Each row is a point. A path goes straight from each point to the next, and from the last back to the first. The post is the endless flat space through its rows: a point in 2 columns, a line in 3, a plane in 4, and so on, so that a path can go around it. How many times does the path go around the post? Going back the other way cancels.

Post (2 x 3):
-0.19; +1.66; -0.57
+1.75; -1.17; +0.40
Path (26 x 3):
+2.13; +0.31; +2.17
-0.31; +0.89; +1.28
-2.00; +1.94; -2.43
+0.01; +1.47; -2.19
+1.68; +1.51; +0.18
+0.05; +3.08; +1.43
+0.92; +0.80; +0.36
+1.90; -0.57; -0.06
+2.43; -2.65; -0.34
+0.67; -1.47; +0.31
+1.89; -0.87; +1.84
+2.11; +0.28; +0.68
+1.55; -0.85; -0.39
+0.12; -0.11; -0.69
+1.83; -3.28; +1.10
-1.00; +1.68; -1.95
+1.21; +0.42; -0.22
+0.42; +1.69; +0.44
+2.09; -2.81; +2.23
+0.06; +0.40; -0.48
+0.68; +0.42; -1.09
+3.88; -1.24; +2.08
-0.06; +1.53; +1.04
+0.16; -1.35; +0.09
-1.03; +2.04; -2.11
+0.29; +1.72; -1.02
Times around: 2

Post (7 x 8):
+1.08; +0.65; +0.37; +0.48; +0.09; -0.10; +0.38; -1.96
-1.66; +0.91; +0.90; +0.37; -1.17; +0.24; +2.21; +0.35
+0.03; -0.75; +1.01; -0.70; -0.08; -0.28; -0.70; -0.43
-0.01; +1.69; +0.59; +0.09; -2.57; -1.04; -2.18; +1.18
-0.20; -0.09; -0.88; -0.84; -1.59; -0.82; -0.64; +0.27
-0.55; -0.87; +0.88; -1.45; -1.72; -0.20; -1.26; -0.81
+1.78; +3.00; -1.04; -0.42; +1.95; +1.82; +2.83; -0.55
Path (30 x 8):
+0.30; +0.30; -0.09; -1.73; +2.47; +1.21; +2.95; +0.23
-2.11; +0.02; +2.29; -2.32; -1.31; +0.60; -0.23; +0.71
+0.82; +0.14; +0.08; -2.00; +1.47; +1.22; -0.25; -1.56
-0.32; -0.55; +0.06; +1.76; -0.62; -0.02; -0.31; +0.08
+1.78; +0.86; -0.63; +3.20; -0.59; -0.80; +1.93; -1.56
+1.84; +0.29; +0.20; +0.82; +1.63; +0.85; +2.74; +0.47
+1.40; +2.15; -2.37; +1.72; -2.61; -0.19; -0.09; -0.32
+1.48; -0.47; -2.09; +0.89; +1.19; +0.60; +0.48; -4.83
+0.88; +1.20; -0.56; +1.59; -0.64; -1.52; +0.18; -2.26
-1.89; +1.19; +0.49; -2.74; -1.03; +0.66; +1.83; +1.02
-0.12; +0.74; +1.47; -2.95; -2.84; +0.49; -1.30; -0.22
-0.34; +1.20; +1.20; -0.94; -0.60; +1.84; +1.47; +0.68
+0.43; -2.49; +0.18; -0.47; -1.14; -0.50; -3.19; -0.03
-1.00; -0.30; -1.54; -1.45; -1.42; +0.56; -1.53; -0.28
-0.55; +0.54; -1.01; +1.94; +0.17; -0.37; +1.96; -3.56
-2.46; +2.96; +0.03; -2.08; -2.96; +2.05; +0.99; +2.66
+1.53; -0.44; +2.40; +2.86; +0.68; +0.65; +0.80; -2.42
-1.10; -0.05; -3.34; -0.31; -2.36; +0.03; +0.70; -0.28
-1.79; +0.61; +0.56; +0.16; -1.76; -0.57; -0.94; +1.21
+0.10; -3.23; -1.72; +0.33; -1.05; +0.00; -0.09; -2.26
+2.89; +3.34; -2.00; +1.24; -0.43; +1.59; +2.32; -1.00
+0.40; +1.09; -0.35; -2.49; -2.60; -0.75; -1.06; +1.96
+1.04; +1.00; +0.99; -0.68; +1.92; -0.27; +1.83; -1.33
-0.27; -0.50; -0.23; -2.62; -1.90; +0.10; +0.24; -1.05
+1.26; +0.03; +2.35; +0.25; +0.43; +0.35; -0.50; -1.00
-0.12; +1.86; -1.37; -0.41; -1.26; +2.22; +1.77; +0.43
-0.40; -0.54; +0.70; +1.67; -0.94; -0.37; -0.47; -2.18
-1.57; +2.29; -0.22; -0.68; -0.45; +0.03; +1.61; -0.35
+0.94; -0.19; +1.21; -1.16; +1.69; +0.19; +1.69; -4.43
-2.32; -0.08; -0.51; -3.18; -0.83; +0.72; +1.82; +4.28
Times around: 1

Post (11 x 12):
-0.95; +0.24; -1.20; -2.53; -0.18; +1.48; +2.13; +1.45; -0.70; +0.94; +0.24; +0.95
+2.11; -0.86; +1.48; -1.59; +0.65; -0.08; +0.90; -1.15; +0.78; +0.03; -0.68; -0.74
+1.02; +0.62; -0.21; +1.47; +1.15; -2.24; +1.21; -2.22; +1.61; +0.64; -1.09; -0.92
-3.49; +0.27; +1.62; -2.64; -3.17; +2.54; +2.44; +1.26; -1.81; +0.79; +0.50; +0.48
+1.41; +0.84; +0.55; +0.57; +0.69; -1.89; +0.47; -0.33; -0.88; +2.29; -0.22; -1.34
-0.92; -0.10; -1.07; -2.48; +0.51; -0.56; -0.35; +1.38; -1.83; -2.43; -1.20; +0.52
+1.11; +0.00; -0.26; -0.92; +0.23; -1.74; -0.91; -1.98; +1.78; +0.17; -0.53; -1.63
+1.29; -1.02; -1.22; +1.37; -1.20; -0.78; +0.66; -1.13; +1.42; +1.31; -0.84; -0.52
+1.03; -0.78; +0.32; +0.69; +2.31; -1.22; -0.58; -0.14; +1.83; +0.98; -1.68; -1.21
+0.07; +1.67; -0.47; +0.39; +1.33; +0.81; -0.49; -0.59; +0.15; +0.31; -0.54; -0.01
-0.55; -0.30; +0.58; -1.20; -0.08; -0.24; +0.38; +0.22; -0.37; +0.13; +1.26; +0.62
Path (26 x 12):
+1.38; -1.39; +0.76; -2.71; +0.67; -0.43; -1.26; -1.12; -0.36; -4.31; -0.09; -1.21
+1.28; -1.62; +1.28; -0.59; -0.76; -3.00; +0.29; -2.39; -1.01; -0.30; -1.30; -1.18
+0.53; -3.03; -1.22; -1.63; -0.99; -2.75; -1.64; -2.38; +1.76; -2.08; -0.48; -1.19
+1.43; -1.96; -0.43; -0.23; -1.62; -0.50; +1.36; -1.15; +1.12; +1.27; +0.96; -0.51
+2.45; -1.24; +1.49; -4.70; +1.14; +0.06; +1.48; -0.81; +1.26; -2.02; +0.40; -0.13
-0.74; +1.76; +1.39; +2.99; +1.38; -2.33; -0.90; -1.06; +0.51; +1.35; -0.22; -0.23
+0.95; -3.54; -0.01; -0.56; -1.34; -0.23; +2.37; +0.69; +0.21; +1.64; -0.65; +0.73
-0.86; -1.72; -0.78; -1.96; -0.31; +1.06; +0.68; -0.69; +1.50; -1.56; -3.11; +0.51
+0.71; +1.15; -1.81; -2.25; -0.80; -1.00; +0.93; -0.88; +0.93; -1.55; -0.03; +1.45
+0.16; +2.28; +1.86; -0.44; +0.63; +1.77; -0.65; +0.13; -1.82; +2.99; +0.75; -0.03
+0.30; -1.96; -0.51; -2.22; +0.95; +0.74; +0.47; +0.04; +0.52; +2.04; +0.90; +0.44
+0.37; +1.54; -2.53; +0.60; +2.44; -1.38; +0.62; -0.38; -0.47; -0.94; -2.36; -1.44
+0.88; +0.13; -0.80; +0.91; +0.29; -2.49; +1.98; -0.61; +0.73; -2.83; -1.51; +0.09
-0.11; +0.90; +1.61; -2.38; +2.06; -1.83; -0.32; +0.01; +1.66; -4.09; -0.73; -0.06
-2.29; +1.31; +1.16; -0.95; +1.11; +1.03; -1.54; +1.59; -0.63; -0.69; -0.85; -2.49
-0.92; -1.09; -0.40; -0.95; -1.97; -3.02; +0.32; -1.07; -0.66; +1.84; +1.59; -2.26
+0.11; +1.23; -0.13; -4.28; +1.08; +0.77; +1.08; -1.85; -1.85; -2.53; -1.31; +1.14
+0.47; -1.17; +0.98; -3.18; -0.53; -0.20; +3.04; -0.47; +0.64; -0.60; -1.56; +0.51
-0.47; -1.35; -2.78; +1.92; +0.99; +1.06; +2.25; +1.86; +3.56; +1.74; -1.05; +1.04
+2.40; -1.27; -1.54; -1.61; +0.86; -0.95; +0.14; -0.46; +0.19; -2.66; -0.64; -1.03
-1.13; -2.55; -1.06; -2.83; -0.85; +1.95; +0.07; -0.52; -0.19; -1.84; +0.12; +1.20
-0.21; +1.05; -1.67; -1.01; +0.78; -0.92; -1.18; -1.84; -0.57; -2.11; +0.16; +1.59
-0.89; -0.56; -0.66; -1.08; -2.13; +0.24; +1.63; -2.38; -0.31; +0.91; +0.02; -0.47
+0.78; -1.32; -0.08; +3.23; +1.50; +1.82; +1.98; +0.84; +2.03; +3.26; +2.10; +0.67
+0.82; +1.14; +2.88; +3.26; +0.50; +1.02; +2.46; +2.29; -0.55; +5.44; +0.70; -1.28
-1.13; +1.94; -1.06; -1.70; -1.29; +1.41; +1.72; -1.64; +2.16; -0.22; +0.27; -0.47
Times around: 0
